Every row gives one point. Each copy is the shape, with its points in the same order, turned, moved and blurred by noise. Some copies are also mirrored. Which?

Shape (9 x 3):
[[  6 -15  59]
 [ -5  27  34]
 [-31  31 -41]
 [-67  25 -59]
 [-40  13  21]
 [ 23 -37  30]
 [  1  -3 -57]
 [ 41 -83  16]
 [-24   8  52]]
Copy 1:
[[ 24  -4  51]
 [ 10  29  15]
 [-36  10 -51]
 [-73   6 -57]
 [-28  15  15]
 [ 32 -39  29]
 [ -9 -30 -59]
 [ 44 -87  26]
 [ -3  17  43]]
Copy 1 is: only turned
Copy 2, 9 rows:
[[ 40 -24  41]
 [ 43   7  -5]
 [-15  17 -67]
 [-27  -2 -91]
 [ 35 -20 -26]
 [ 15 -18  46]
 [-41  16 -21]
 [-14 -41  81]
 [ 62 -34  -9]]
Copy 2 is: mirrored
Copy 3 (9 x 3):
[[-11 -29  59]
 [-32  20  36]
 [-19  39 -33]
 [-37  53 -62]
 [-51   9   7]
 [ 14 -44  23]
 [ 31  15 -42]
 [ 24 -82  10]
 [-46   7  36]]
Copy 3 is: only turned
Copy 4, 9 rows:
[[ 13  -3  72]
 [  8 -39  35]
 [-16 -20 -41]
 [-50 -14 -58]
 [-26 -24  21]
 [ 25  32  52]
 [ 13  19 -41]
 [ 37  79  54]
 [-13 -27  57]]
Copy 4 is: mirrored

Shape, 10 rows:
[[-12 -41 -26  15]
 [-34  -1  61 -37]
 [-12 -34 -33  -5]
 [ -3  93  -5 -49]
 [-38 -45 -33  58]
 [-31  11 -29  24]
 [-39  41 -21  24]
 [-26  -5 -18 -41]
 [101  -4  48 -36]
 [ -7  33  14 -25]]
Copy 1 (10 x 4):
[[-14 -54 -13 -17]
 [  7   0  77 -35]
 [-16 -40 -16 -34]
 [-29  93  15 -35]
 [-39 -77 -16  16]
 [-44 -14  -8   1]
 [-57  10   1  12]
 [-22  -9  11 -59]
 [110  34  -6 -29]
 [ -4  34  26 -24]]
Copy 1 is: only turned
Copy 2:
[[-11 -42  -8  21]
 [-47  -1  71 -21]
 [-19 -38 -14   4]
 [-14  94  -9 -36]
 [-26 -62 -26  65]
 [-30  10 -23  34]
 [-31  27 -18  43]
 [-33  -3  -5 -31]
 [ 87  -2  65 -30]
 [-14  31  23 -16]]
Copy 2 is: only turned
Copy 3:
[[-23 -27 -34  10]
 [-31  24  58 -37]
 [-18 -28 -33  -7]
 [ 41  90 -16 -53]
 [-55 -26 -51  41]
 [-23  26 -46  11]
 [-20  56 -41  15]
 [-11  -2 -18 -46]
 [102 -24  57 -15]
 [  7  37   8 -31]]
Copy 3 is: only turned

Shape (12 x 6):
[[-39  24  45   9  51 -28]
 [-56  -7  63  34 -15 -48]
 [-29 -23  27 -24  16 -77]
 [ 26  -2  53  -9 -24  -2]
 [ 43 -44 -17  27 -32  40]
 [-28  13  71  39  45 -82]
 [ 20 -48  12   1 -18  28]
 [-39  16  35  23  -1  -8]
 [ 28 -21   6  -8 -76  11]
 [ 27  13 -53  88  24   0]
 [ -9 -31  23 -23 -10 -48]
 [ 25  37 -59  63  36   5]]
Copy 1 (12 x 6):
[[ -36   -2   36   32   26  -52]
 [ -61  -32   55   40  -40  -30]
 [ -52  -32   37  -24  -19  -78]
 [ -21    1   46  -34  -21   19]
 [   1  -32  -45  -46  -36   50]
 [-101   -4   36   29   12  -60]
 [  -7  -39   12  -40  -28   30]
 [ -15  -10   29   37  -13  -22]
 [  -3   -8   10  -49  -82   30]
 [ -39   -3  -99   15   -9    8]
 [ -41  -30   33  -42  -42  -44]
 [ -17   20  -89    9   14  -12]]
Copy 1 is: mirrored
Copy 2:
[[-36  41  52  -8  12  14]
 [-45   3  75   8 -11 -40]
 [-41  -9  21 -53 -38   6]
 [ 51   6  20 -22   7 -32]
 [ 65 -53 -32  33  13 -19]
 [-38  26  95  -7 -33  20]
 [ 38 -56 -21  -2  19 -14]
 [-23  22  32  17  14 -32]
 [ 49 -33 -25   5  -2 -64]
 [ 21  27 -17  98 -18  47]
 [-13 -23   5 -34 -26 -16]
 [ 22  49 -40  78  -8  35]]
Copy 2 is: mirrored
Copy 3:
[[  9   1  33 -73 -26  -6]
 [-15 -25  54 -26 -71 -33]
 [ -7 -35  28 -36   7 -67]
 [ 43 -21  63  20  -9 -11]
 [ 49 -41  -7  77  -7  26]
 [ 25 -10  34 -81 -51 -62]
 [ 27 -47  24  39  -4  12]
 [  2   0  26 -13 -48  -1]
 [ 22 -20  48  80 -15 -17]
 [ 71  17 -74   8 -46   1]
 [ -6 -47  33   4   6 -48]
 [ 76  41 -67  -2 -18   9]]
Copy 3 is: mirrored
Copy 4, 12 rows:
[[-18   2  78   0  16 -47]
 [-64  35  72   7  32  -2]
 [-35  22  27 -47  58 -28]
 [ 25  50  41  -9  12  35]
 [ 40   4 -21  48  12  57]
 [-35  42  92   2  69 -61]
 [ 22   1  10   8  24  60]
 [-31  18  57  19  -6 -11]
 [ 11  46 -20   6  -3  56]
 [ 27 -14  -6 101  28 -34]
 [-15  22  17 -32  45   1]
 [ 43 -14  -5  93  10 -50]]
Copy 4 is: mirrored

Shape (14 x 9):
[[ -7 -73 -24  25  39 -47 -23   4  -6]
 [-17   4 -26   8  14 -11 -41  15 -54]
 [-51  -1  54 -24 -51   7  22  86  18]
 [-34  42   5   5 -40  19  29  90  54]
 [  4  18 -14 -23 -63 -35  -1  63  46]
 [-19  24  -2 -59 -18   3  -2  51  26]
 [-74   3  34 -37 -60 -12  49  45  36]
 [ 19 -36  67  27  27 -63 -35  -3  -9]
 [-15 -29 -34  20 -45  26 -71   2 -13]
 [ 14 -38 -26   1  -2  -2 -61   3 -36]
 [-12  -8 -37 -49 -45  14 -45  57   6]
 [ 49 -77   9  17  30  -2 -15  11 -32]
 [-35  11  28 -14 -80 -30  63  87 -10]
 [ 26 -13  13   6   9 -15   9 -42   3]]
Copy 1:
[[ 11 -90  -5  42  33 -61 -11   4  33]
 [-11 -49 -22   8  18 -21 -35  35 -22]
 [-38  30  44   9   6   0 -23  74  94]
 [-31  49 -23  35  -5  20 -19  78 101]
 [ 18  24  -4  17 -47 -28 -22  47  73]
 [ -4  23 -15 -34  -1  -7 -17  42  67]
 [-66  50  34   0  -9 -19  -5  26  91]
 [ 49 -35  56  47  63 -37 -42  -7  22]
 [-14 -81  -5  18 -37  21 -40  17  14]
 [ 22 -83   2  -1  -5  -8 -21  19   2]
 [ -2 -37 -13 -37 -43  -3 -35  61  51]
 [ 47 -93  28  29  48 -18  24  31  18]
 [-46  58  51  31 -21 -38   6  89  61]
 [ 28 -25  -1  32  28  -1  21 -33   9]]
Copy 1 is: only turned
Copy 2:
[[  4  -4 -23  27  59 -20 -64 -18  50]
 [-24  30 -31  10  33 -26 -45  -1 -31]
 [-74  57  28 -11 -74 -31  -3  16  48]
 [-60  87  14  16 -35  -5  40  50  48]
 [ -2  65  -7  19 -32 -62  23  56  47]
 [-29  38   3 -34 -14 -39  29  40  17]
 [-72  28  13   1 -64 -47  44  -6  54]
 [ 19  17  70  32  33 -49 -73 -31  24]
 [ -7  -8 -37  44 -11   0 -44  48 -30]
 [ 19   2 -28  13  18 -19 -68  18 -19]
 [-17  24 -39 -20 -27 -33 -12  71   7]
 [ 45  12  -1  -5  24  18 -83 -23  33]
 [-50  93 -13   4 -87 -55   9 -17  56]
 [ 37   3  16  25  22 -12   2 -37   7]]
Copy 2 is: mirrored

Shape, 16 rows:
[[ -70   46   55   41   -9   27  -27  -15   24  -14   -8]
 [ -20  -14   36    8  -45  -17  -30    1    1  -20   31]
 [  30  -57  -20   -6  -61   41   70    9  -24   -7  -55]
 [  -1  -52  -59   16  -32   21   55   42  -39  -25   21]
 [ -20    0    7  -40  -55  -25   12  -42  -16    0  -38]
 [ -12    8   46   27    1  -54   25   52   21    1  -40]
 [ -92  -30   36   41   10  -16   40   64   20   -8   -1]
 [   1  -28  -71   32   13   30   -8   76  -60   20   -9]
 [ -54  -28   67   12   10  -16  -11    3   55    1   37]
 [ -59   30   21  -29  -18    6  -10  -10   46  -53    6]
 [  12  -40  -56  -27  -76  -16   42  -30   19   -3  -16]
 [ -37    1   39   41   36  -33   36    2   35   24   38]
 [ -60  -19   14   -7  -21   -8  -23  -50   -3  -34  -49]
 [ -20  -49  -52   -8   -6   52  -11   68   -2   32   22]
 [  23  -30    9  -66  -23   -5   56  -17  -48  -20  -35]
 [ -21   14   -8  -59 -104  -15   32  -40  -52   23  -49]]
Copy 1:
[[   1   34   32   20  -81   -3  -86  -25   40    9   11]
 [   7  -13   25   -7  -42  -34  -34   -7  -27   12   25]
 [ -23  -52  -53   22  -39   76   23   19  -41   24  -28]
 [ -50  -17  -64   49    8   11   11   30  -55   -8    9]
 [ -12  -12    0  -34  -71   -1    1  -16  -25   -4  -57]
 [  21  -12    0   -7  -26  -17  -20   68   56   48  -11]
 [ -71    7   -1   29  -29  -29  -52   56   42   61   18]
 [ -18    9  -71   32   51   24  -65   49  -41  -11  -27]
 [ -24   11   28  -23  -32  -27  -41  -19   35   57   54]
 [ -40   23   29  -33  -75   -8  -23   -9   27  -34   34]
 [ -30  -40  -79  -41  -57    4   34  -10  -41    2  -15]
 [  -6   47   -4    4  -10  -39  -13   -5   54   71   24]
 [ -41  -32   13  -24  -59   -9  -46  -42   18  -16  -38]
 [ -48   16  -54  -14   20   37  -68   36  -56   12   31]
 [ -28  -23   16  -15  -16   37   53    4  -25   -2  -52]
 [ -14   -9   -7  -30 -101   11   21    1  -75   -2  -90]]
Copy 1 is: only turned
Copy 2:
[[  -8   44    8   50   37  -17    9  -64   64  -33    5]
 [  -9  -13   52   42   -5   12  -10  -23    8  -40   19]
 [  40  -18  -32   42  -57   58   29   -5  -47   11  -67]
 [   2  -37  -43   59  -35   77   20   16  -43    7   26]
 [   3   12   18   10  -66  -23   -7  -45  -11   10  -23]
 [  -2   64   15    9    4    1   53   11  -23  -63    3]
 [ -59   42   -4   54    1   36   77   19   33  -46   19]
 [ -13  -15  -70   63   28   27  -19   63  -49   12   18]
 [ -42   15   59    4   23   32   34  -14   65  -34   10]
 [ -29    6   -5   -3  -17    9   -4  -73   54  -52   13]
 [   5    4    3    4  -85   67  -27  -32  -41   21  -20]
 [ -10   54   36   -1   25   37   52    0   39    1   50]
 [ -51    4   13   27  -18  -21    6  -78   -2    2  -31]
 [ -23  -33  -47   37    7   60  -35   65   16    1   -6]
 [  32  -43   -8  -12  -68  -10   40  -17  -37   14  -27]
 [  32   11    4   39 -121  -35  -19  -29  -16   24  -33]]
Copy 2 is: mirrored
Copy 3 (16 x 11):
[[-64  -8  22  21  -5  13  -8 -60  27 -38 -26]
 [-47 -13  30  -7 -44  -2  16 -13  17  31 -10]
 [ 52 -11 -39 -15 -65  63  20   2 -84  22 -21]
 [ -9  16 -24  26 -76  42  66  43 -57   7  19]
 [  9  18 -16 -51 -45 -26  17 -55 -19  14 -42]
 [-35 -22  17   6  44 -27   1  11 -58  -2 -22]
 [-81 -51  23  17   7   2  65   1 -37 -30   1]
 [-30  27 -61  22 -28  54  53  96 -19   8 -36]
 [-63 -50  37 -10  13   0  25 -26  29   4  44]
 [-52  17  16 -43 -47  -6  -7 -39  15 -48  27]
 [ 21  12 -72 -33 -83 -13  14 -30 -56  40  28]
 [-32 -17  18  38  39 -10  46 -20  -2  -1  48]
 [-21 -35 -25 -30 -47 -16  20 -50  20 -25 -46]
 [-58  -1 -54 -22 -29  80  45  59  -5  30  20]
 [ 60  11  -1 -70 -39  17  41   0 -46   2 -21]
 [  8  52 -31 -65 -62   4  35 -74 -46  31 -56]]
Copy 3 is: mirrored

Shape, 15 rows:
[[-27  24   2   0  14   9 -10  15  27 -25  45  17]
 [ 16   1  17  47   3   1  21  -5  -4  61  43  42]
 [ 33 -73 -19 -20  26  13 -19 -71  10 -13  13  -6]
 [ 16  34  25 -22  -1  25  -7  13 -39 -38  -6  28]
 [ 34   6  23  52  16  43  53 -31 -13  32   8  10]
 [-21  36 -41   9 -22   9 -41 -43 -42  20 -31  -2]
 [  8 -40 -30  56   3  36 -11 -48  22  27  -9 -32]
 [ -5  -2  28  71  21  11  -4  69  65  -9  39 -45]
 [-42  39  -7  23  57 -55 -33 -13 -34  52  -1  42]
 [-46   0  27 -17 -25 -52 -29 -60   8 -47  54 -12]
 [-15  -2  21 -29  -9  36   9  74   1 -21 -27 -12]
 [  2  -1 -26 -24  22 -50  -7   0   9 -27  31 -25]
 [  9  23   8   3 -23  56 -45   4 -59 -16   6 -12]
 [ 28 -21 -32  15   3 -11  13  13 -14 -20 -53  27]
 [ 35  -6  24   5  -8  23   1   3  49  14 -22  -4]]
Copy 1:
[[-47  19  -5 -25  10   4  25  -9 -14 -25  23   8]
 [-14 -18   5  34  50 -12 -16 -22 -12  55  12  -4]
 [  9 -77 -44   2  15 -17   6 -38 -53 -53 -41 -31]
 [ -2  20  49  21   7  12  38  11 -59 -37  16 -13]
 [-17 -21  44  48  52  -3   1 -28  11  10 -18 -52]
 [-14  14  28  32 -36 -17  40 -52 -61   9 -51  24]
 [-23 -39 -24  37 -15 -14 -20 -47   5 -15 -67 -26]
 [-41  47 -40   4 -10 -14 -34  30  59 -14  21 -42]
 [-57  15  26   6  15 -82   6 -17 -74  50  -5  36]
 [ -7 -35 -25 -35 -51 -41  74 -39 -32 -17  55   3]
 [  8  42  46 -29 -25  29 -20  33 -21 -41   0 -27]
 [  3   8 -34 -37   4 -46  50  15 -39 -13 -16  -8]
 [ -4  34  18  42 -27  29  16 -30 -76 -30   0 -36]
 [  0 -28  22  25   3  -8  14  50 -39 -20 -59   9]
 [ 23  -3   9  29   9 -11 -30  -4  15 -42 -13   0]]
Copy 1 is: only turned
Copy 2 (15 x 12):
[[-26  34  24  -1 -11  17  10  34  21  24  32  18]
 [ 11 -38  -2  11  -3 -29  10   0   2  85 -10  41]
 [ 26   1 -53  11  13  20 -61 -60  29   2  36 -26]
 [-11  35  15   8  23 -23  47 -15 -22 -28  42  20]
 [ 38  10  -1  45  18 -47  21 -41  28  55 -21  10]
 [ -4  66 -46   9  29 -51 -35  27 -46  -1  -8  -1]
 [ 32  31 -44  49   7  15 -49 -15  18  40 -34 -20]
 [ 13   5  64  54 -18  70  39  46  21  47 -16 -33]
 [-41 -28   7 -19  56 -65 -35  62  -8  20 -17  21]
 [-35  43  44 -28 -28  -4 -66   6 -19  19  68 -29]
 [ 10  42  18  -6  -3  35  78 -13 -21 -25 -10 -19]
 [-11   1 -11   0 -33  -6 -15  27  22  -6  43 -39]
 [  1  44 -17  53  41  -7  13 -10 -70  -7  26  -1]
 [ 21   8 -23   6 -17 -18   9 -23   8 -54 -34  16]
 [ 70  28  14   3   6  18  18   5  20  17   6   0]]
Copy 2 is: only turned
Copy 3:
[[ -4  22  17  22  21  -8 -21 -11 -23 -37  36  -1]
 [ 33 -38   1  25  25 -22   4 -11   4   6   5  76]
 [ 43 -21 -38 -77  44  13  11 -54  -2 -13  13 -34]
 [ 18  36  12 -13 -28  37 -24  20 -39  -5 -11   8]
 [ 60  -9  16  26  16  31   9 -49  -8  37 -11  53]
 [-35  25 -32 -34 -34   0 -27 -53   9   2 -45  31]
 [ 21 -19 -40   6  28  11   5 -87  42   7  -9  -8]
 [ 10 -23  13 121  35  -5 -16 -14   1 -23  14 -46]
 [-63  -8 -35   3  19 -24  12 -22 -65 -21 -29  77]
 [-61 -32  33 -49   8  -8 -37 -28 -33  -9  56 -29]
 [  6  54   3  35 -10  34  12  48   9   3 -10 -39]
 [-15   8   5 -15  21 -45  11 -20 -46 -23  -4 -44]
 [ 22  26 -28 -11 -41  23 -64  -9 -14  23 -16   1]
 [ 25   5 -12  -8 -28  28  53 -20  -7 -40 -42  -1]
 [ 20  -8  22  15  38  34   1 -11  34 -15 -32 -11]]
Copy 3 is: only turned

Shape, 15 rows:
[[ 45 -15 -27 -59  12 -49  12  50  -1 -64 -35 -15]
 [ 46 -42 -42  38  31 -29  31 -18  41  49 -57 -43]
 [ -4  44  -2   5 -34 -69  41 -40  44 -27 -28  32]
 [-30  35 -70  40  32  44  30  12  27   5  38 -16]
 [ 45  22  26  47  64 -15 -30 -17 -57  -3  17   5]
 [ 31   6  40  41  19 -43  58  29 -10  47 -21 -40]
 [ 31  55 -13  32  43 -46 -11 -50   6  49 -37  65]
 [ 60  11  -5 -54   1  44  48   1 -15 -16  49  -3]
 [  2  -3  37  41 -38 -59 -21  59  54  21  51 -54]
 [-40   3  44 -55  30  31  28  14 -34 -20 -62 -27]
 [-27 -53  47 -64 -11  31 -26 -33 -20  15   1  63]
 [ 31  23 -17 -37  65  42 -54 -65 -17 -27   7 -29]
 [-27 -11 -41  41  60 -20  70 -19   4 -43  49  60]
 [-33 -14 -19  31 -39  53  22  -8  -2  15 -13 -36]
 [-41 -40  17 -15  -5 -37  10 -17 -59  20  26 -26]]
Copy 1 (15 x 12):
[[ 85  40 -78  48  34   3  22  39  14 -40 -32  -7]
 [  1 -51 -25 110  68  27   7 -17 -13  10 -30  21]
 [ 46  64   0  35  73  22  53 -38  45   0  15  52]
 [-60  33 -27  -1  55  39 -52  24  18  30 -17  19]
 [ 67 -16  11 -10  43   9 -72 -25 -39 -14  26 -10]
 [ 11 -13  10  77  71   8  12   5  -4  -4  54 -45]
 [ 55  24  25  51  57 -19 -31 -61 -25  54  22  64]
 [ 47  15 -52 -18 -12  69   6  29  15  47  13 -29]
 [ -7  -8  41  59  20 -14 -12   3 102 -56  11 -38]
 [ 55  23  25   8  65  32  39 101 -47  -7  -9  -6]
 [ 69 -24  38 -38 -29  -2  46  59 -18  17   2  62]
 [ 83   0   8 -29  35  51 -61  11 -28  34 -78   9]
 [ -6  -2 -69 -51  95  10 -14  -6  21  -2  36  65]
 [-51   5  27  16  16  61  22  32 -17 -15 -20  17]
 [ 13 -25  21 -30  31 -25  49   7 -17 -21 -11 -27]]
Copy 1 is: only turned
Copy 2, 15 rows:
[[ 25  65 -52 -56  20 -23 -40  76  14  -3  -1  -1]
 [ 80  57 -24  38  35  -6 -18 -24 -40  65 -13 -23]
 [ -3  31 -55  20 -56 -85 -25 -23  16  19  25 -32]
 [ 51 -42 -37  46   0  17  26 -17  69  17 -30  27]
 [-42  19 -10  54  35   9  35  15 -38 -21  30  26]
 [  6  67  13  29   1 -20  54  18 -16  80 -11 -16]
 [-16  43 -31  88 -24 -23 -34 -40 -25  28  56  40]
 [  4  21  -1 -11  -8  60   4  34  65 -17  31 -47]
 [ 41 -45  19  -5  12 -79  50  61  -3  74  27 -22]
 [  3  72   3 -78 -10   2  41 -30  19 -16 -13  37]
 [-43 -11  27 -82  -7  27 -37 -61  -1   3  60  11]
 [ 34  20 -35   5  38  38  14 -26   3 -77  65  25]
 [-60 -22 -79  34  33  -3 -17 -32  56  27 -30 -12]
 [ 52 -28  14 -14 -31  10  24 -38  -1   7 -47  -8]
 [-22 -14 -39 -59  -8  19  47 -11 -42  40  11 -10]]
Copy 2 is: mirrored

Shape, 15 rows:
[[  -5  -47   10  -19   -9  -21   28   47   36   15   45   -2]
 [   5  -15   70  -17  -16   -9   -8    5    8  -15   51   -9]
 [  -3   20   28  -26   23  -30 -101  -10   13   48   57  -42]
 [ -17  -13  -11   63  -31  -29  -14  -18   -8   44  -12   -3]
 [  13   44  -24   -8  -56  -31   55  -18   12   44   34  -13]
 [   6   24  -43  -69   -3   73   43   11    7  -89  -39   26]
 [  44  -53  -45  -13   -5  -39   -1   16   -8   -8   39    8]
 [ -80   70   13   28   -3   50   45   13   13   17   34   11]
 [ -17   -6   33   11  -28  -22  -83   57  -33   54    4    2]
 [  66   25   39   35    9  -17  -14   63  -27  -17  -74    6]
 [  15  -61  -13   -9  -10   31  -28   43    4   28   11  -26]
 [ -46   -8   25   16   18   10   10   29  -53   16   20  -35]
 [  14  -17    5  -24   -4  -32  -38   42   18  -16  -45    5]
 [  27  -42   76  -73   39    3    8    8   20    3   99   36]
 [  -8   -8   -5   35  -26    2   -2   27    2  -14   56   -9]]
Copy 1, 15 rows:
[[ 56 -19  28 -42 -31   2  11 -25  47  18  -6  17]
 [ 19  -6  43  19  -8  34  15 -17  56   9  24 -25]
 [-25  11   2 -29  31  33 -80  14  72  -5  46 -27]
 [  5 -14 -39   5 -50 -22 -23  21 -19 -21   4 -20]
 [ 10  45 -40 -10 -60 -33  28 -32  30   1  55  23]
 [-62  21  42  18   6   3  76 -49 -25  81 -30  89]
 [ 37 -16 -27  -7   8   4   4 -35  40 -23 -35  52]
 [-10   8  -3 -46 -37  10  61  19 -33  77  71 -29]
 [ 15  26   8 -11 -30  58 -62  66  18 -11 -11 -14]
 [-13  16  22  63 -21 -22  20  98  40  19 -51  32]
 [ 24  -2  -2 -19 -15  16 -40 -21  27  41 -59   2]
 [  2  20   1 -35  -2  19  33  23   0  11 -22 -59]
 [-21  -8  47   3 -21  -2 -22  25  29  -3 -38  50]
 [ 82  -1  76  -2  63  32  14 -48  68  27  43   4]
 [ 17 -29 -27 -11 -30  39  29  -3  27  19   2  -3]]
Copy 1 is: only turned
Copy 2:
[[ 23 -23 -21 -32  14  62   0 -44 -22  33  28 -35]
 [-31 -25  11 -59   1  54  26  -1 -33 -13  36 -44]
 [-30 -41   3 -22   2  61 -22  -4 -25 -99 103  13]
 [ 32 -52   0  16  -6   0 -23  25  21 -22  -3   6]
 [ 57 -23  56 -40 -13 -20 -49 -23 -15  13  34 -23]
 [-35 120  31 -27 -16  -2  14 -55 -29  44 -28  26]
 [ 32  -7 -30 -43 -46  67 -33 -17 -37  21  17  21]
 [ 13   6  53   8   2 -40  64 -66  31 -18  32 -39]
 [ -5 -26 -59 -36  15  29  -6  37  50 -51  70  -2]
 [ 37  50 -41 -36  31   2  43  86 -27  -7  18  35]
 [  2  23 -29   6  -9  82 -26   2  15  -4  30 -20]
 [ -7  -2 -33  13 -41  -3  31  -6  -3 -26  45 -56]
 [-15  20 -48 -33  39  28 -17  10 -22  -4  16  33]
 [-51 -27  19 -57 -21 101  47 -31 -58  47  97 -21]
 [ 33 -11   0 -38 -22  47  25 -28   5 -24   1 -22]]
Copy 2 is: only turned
Copy 3, 15 rows:
[[ -44    2  -16   -6  -13  -49   57    7    8  -20  -31   40]
 [ -33   37    8  -29   19  -27   19   14   20   38  -27   15]
 [ -18   14  -25   15    1  -71  -16  -25   93   47  -32  -53]
 [  30  -14    4   49  -26   26   21  -44   42    4  -14   29]
 [  57   46   -2    0  -30  -60   31  -48    0  -21   13   44]
 [ -16   21   -3  -25   14   -4  -46   16 -121  -80    8  -20]
 [ -25   39  -68   25   11   -6   45    1   22  -47   -4   24]
 [ -15  -20   68  -20  -18  -47  -21  -97  -36   -2  -20   31]
 [ -28  -37  -34   50  -16  -23  -14   -5   50   72    6   19]
 [  16  -34   -6   60   78    9   29   16  -35   38   49   -6]
 [ -57  -20  -24   14  -34   -9   29   18   30  -19   20   -8]
 [ -60   10   16   29  -25   -5   27  -58  -17   42   -9   -2]
 [   2  -23  -31   49   23  -19    5   44  -15    1  -21   -4]
 [ -69   31  -55 -100   38  -49   47    2   18   19  -51    4]
 [ -43   26   21   20    4  -17    7  -27   27  -16    1   48]]
Copy 3 is: mirrored
Copy 4:
[[  70   -5  -27    5   48   36   24    5   -3  -18   -7   30]
 [  27   15   39   50   25   14   24   -1  -22  -31  -35   19]
 [  13  -44   81   13   58    1  -26    4    2  -49  -34  -69]
 [  24  -27   35  -16   15  -50   -4  -28    6   57   19  -12]
 [  39   41    4  -27    3  -14  -42   27   -6   -1   65  -12]
 [ -57   88  -80  -25  -43   40    6  -12  -16   19  -46  -11]
 [  59  -16  -46  -25    4  -27   39    0  -37  -20  -23  -15]
 [  -4   24   23   29   -4   75  -52  -19   -3   61   40  -14]
 [  13  -57   24   47   78  -34  -41   -7  -14   35  -49  -13]
 [ -29  -35  -47   69  -41  -68  -13    0   44   11  -40   27]
 [  60   -1   -6   -3   35   -3   23   10   13   39  -81  -17]
 [  26   11    5   61   40   10   25  -18    9   47   13  -37]
 [ -24  -36  -39  -10   30  -23   19   -5   28  -10  -45   16]
 [  68   23   16   48   20   63   18  -51  -25 -106  -50   17]
 [  42  -17    5   14   -3    7   10   21  -46   29  -10  -10]]
Copy 4 is: only turned
